Each row is a point. The points of each table are mixes of a few directions, plus a little noise. Count the directions of each table, and those that both share. Where both have some left over, give the other angles between the two spaces (their principal angles), to ten degrees, smallest first.

First:
[[-14.1  -4.6   2.7]
 [-13.8  -4.3   2.4]
 [ 50.5  17.0  -7.4]
 [  0.7   0.9  -0.4]
 [-16.9  -5.8   2.6]
 [ -5.2  -2.0   0.6]]
Second:
[[ 10.5  19.3  24.1]
 [-12.0 -14.4 -16.1]
 [ 10.0  -0.5  -8.4]
 [ 18.4   6.4  -2.5]
 [-26.9 -10.4   2.5]]
Directions: first 1, second 2, shared 1

First, 8 rows:
[[  5.4 -21.1  -0.6  -2.8 -28.1 -17.1  37.7  -3.2]
 [-11.1  -8.3  -0.2  10.2  14.8   2.5 -17.8   9.1]
 [ -8.6   8.8 -19.1   3.6  -8.5   6.3  -4.7  -3.0]
 [ 30.8 -10.6  24.0  10.9  30.3  21.7  30.8 -14.9]
 [-19.4  -8.3  -1.5   3.7   4.3 -10.3 -26.4  15.9]
 [ -8.5  11.2 -17.2   3.5  -2.9   9.1 -10.2  -2.4]
 [  9.1  23.3  12.3 -16.3   6.9   0.5 -15.1  -2.2]
 [  2.4   5.1   2.1 -13.1 -16.6 -12.5   4.7   0.0]]
Second (8 x 8):
[[  3.6  18.4   0.7   4.0   1.3  13.6   4.4  -8.5]
 [-10.0   2.5   3.4  11.4  -3.0 -12.4  -9.8  10.1]
 [  1.7  -7.7   8.8  -3.7  10.1  10.9   5.4  -2.2]
 [ 14.9   6.2 -12.5 -14.2  -2.8  13.6  12.0 -15.5]
 [  8.8  25.8 -21.2  -1.3 -16.8  -0.9   1.6 -11.1]
 [-30.7 -47.3  33.1  16.2  16.2 -30.8 -21.9  38.0]
 [  2.6 -10.8  -6.0  -7.9  -2.9  -6.1   0.5   0.8]
 [  8.9  13.4  -6.7  -4.5  -2.0  12.4   7.7 -11.8]]
Directions: first 4, second 3, shared 1; angles 30, 60

First (8 x 14):
[[ -4.2   0.6  -3.4   4.6  -1.2  -1.5   2.7   7.2   6.9  -3.3   1.0   3.8
    3.9   3.4]
 [ 25.4  -2.3  20.2 -30.0  10.9  14.6 -15.0 -52.3 -45.4  27.7  -5.0 -23.3
  -27.0 -28.8]
 [ -1.3  -0.1   0.2   0.9  -0.3  -0.3   0.8   1.6   2.2  -0.5  -0.2   1.5
    0.9   0.2]
 [-12.9   0.8  -9.3  14.5  -5.9  -6.8   7.2  26.4  22.4 -13.3   3.3  12.3
   12.4  13.6]
 [-13.9   1.7 -10.3  16.1  -5.9  -8.0   7.6  28.0  23.8 -14.1   2.4  12.2
   13.6  15.5]
 [  7.3   0.2   6.1  -9.0   3.4   4.2  -4.3 -15.8 -12.8   6.9  -0.9  -6.4
   -7.0  -8.0]
 [ 14.3  -1.2  10.3 -15.5   6.0   8.1  -7.9 -27.6 -22.6  14.4  -3.0 -13.3
  -13.3 -14.8]
 [-15.3   0.7 -11.6  18.2  -6.6  -7.5   8.9  31.6  27.6 -16.2   4.5  13.6
   15.7  16.5]]
Second (9 x 14):
[[ -4.6   6.8  14.3 -13.6 -25.1  20.6   0.8  -0.3 -16.6  -7.5  -6.8   7.0
   -1.7  31.0]
 [  5.7  -4.3  -2.0   1.4  11.5  -7.9  -1.6   2.2   4.9   3.3  -2.3   0.2
    1.3  -7.5]
 [ 13.9  -8.5  10.6  -9.3  16.1  -5.9  -7.4   8.0  -0.5   0.1 -15.7   6.9
    0.4   9.5]
 [ 18.7 -10.4  13.1  -1.0  31.8 -19.7 -11.7  11.3  -1.8   9.4 -21.2  15.4
    2.2  -2.8]
 [-39.1  19.5 -40.0  22.6 -42.2  21.0  24.1 -23.0  16.0  -8.6  52.1 -33.4
   -2.2 -28.6]
 [ 11.9 -10.3  -2.4  -2.4  21.0 -11.8  -3.2   5.6  11.3  -1.0  -6.1  -3.5
   -0.4  -6.0]
 [  8.1 -10.4 -14.7   0.2  18.7 -11.8   3.0   2.1  21.9  -4.8   5.0 -16.2
    0.4 -17.1]
 [-11.3  10.4   6.8   8.4 -16.4   7.9  -0.9  -5.0 -15.5   7.8   2.5  11.8
    0.1   3.4]
 [ -4.1   7.2  13.2  -3.7 -15.4  11.1  -2.8  -0.7 -17.9   2.4  -7.6  14.3
   -0.6  18.9]]
Directions: first 1, second 3, shared 0; angles 80
